Each row is a point. The last column is the point's height on a tilted bowl or saddle (a function of degree 2), plus a little noise. Count its main directions that bend up, bend down and stay straight.

Points, 11 rows:
[[ 0.39 -0.72 -0.92]
 [-0.05  0.11 -0.02]
 [-0.32  0.42 -0.01]
 [-0.27  0.38  0.01]
 [ 0.00 -0.19 -0.17]
 [ 0.29 -0.16 -0.24]
 [ 0.19 -0.11 -0.17]
 [-0.20  0.34  0.03]
 [-0.11  0.14 -0.01]
 [ 0.17 -0.15 -0.20]
 [-0.63  0.05  0.05]]
Directions: 1 up, 1 down, 0 straight

Points (16 x 4):
[[-0.15 -0.36 -0.07  0.04]
 [ 0.16 -0.26  0.29 -0.22]
 [ 0.08  0.09  0.06 -0.18]
 [ 0.14  0.16  0.18 -0.28]
 [ 0.26  0.63 -0.56 -0.61]
 [ 0.06 -0.11 -0.37 -0.06]
 [ 0.09 -0.37 -0.17 -0.03]
 [-0.54 -0.02  0.20 -0.03]
 [ 0.49  0.20 -0.06 -0.50]
 [ 0.39  0.50  0.45 -0.77]
 [ 0.21 -0.27  0.14 -0.18]
 [-0.40 -0.07 -0.11  0.07]
 [ 0.16 -0.22 -0.58 -0.11]
 [ 0.10 -0.79  0.22 -0.16]
 [-0.28 -0.14 -0.18  0.06]
 [-0.29  0.13 -0.08 -0.02]]
Directions: 0 up, 3 down, 0 straight

Points (24 x 5):
[[-0.30  0.19 -0.09  0.22  0.05]
 [-0.19 -0.58 -0.16  0.11  0.14]
 [ 0.11  0.16  0.53  0.14  0.13]
 [-0.07  0.25  0.45  0.64  0.24]
 [ 0.17  0.25  0.47 -0.54  0.46]
 [ 0.33 -0.42 -0.62 -0.19  0.70]
 [ 0.42  0.39  0.04  0.33  0.38]
 [ 0.52  0.47  0.42 -0.13  0.57]
 [-0.20  0.32  0.23  0.45  0.12]
 [ 0.43 -0.63 -0.09 -0.11  0.44]
 [-0.19  0.04  0.04 -0.37  0.12]
 [-0.11 -0.17 -0.26  0.13  0.08]
 [ 0.12  0.36 -0.12  0.03  0.22]
 [ 0.36  0.10 -0.19  0.26  0.29]
 [-0.18  0.02  0.08 -0.20  0.03]
 [ 0.07  0.19  0.25  0.13  0.05]
 [ 0.34  0.00 -0.38  0.12  0.37]
 [-0.28  0.01  0.37 -0.16  0.05]
 [ 0.03  0.23  0.07 -0.28  0.17]
 [-0.23  0.08 -0.46  0.72  0.45]
 [ 0.04  0.15 -0.40 -0.31  0.37]
 [-0.29 -0.57  0.24 -0.01  0.09]
 [ 0.17 -0.05 -0.07  0.13  0.09]
 [-0.50 -0.31  0.14 -0.44  0.20]]
Directions: 4 up, 0 down, 0 straight
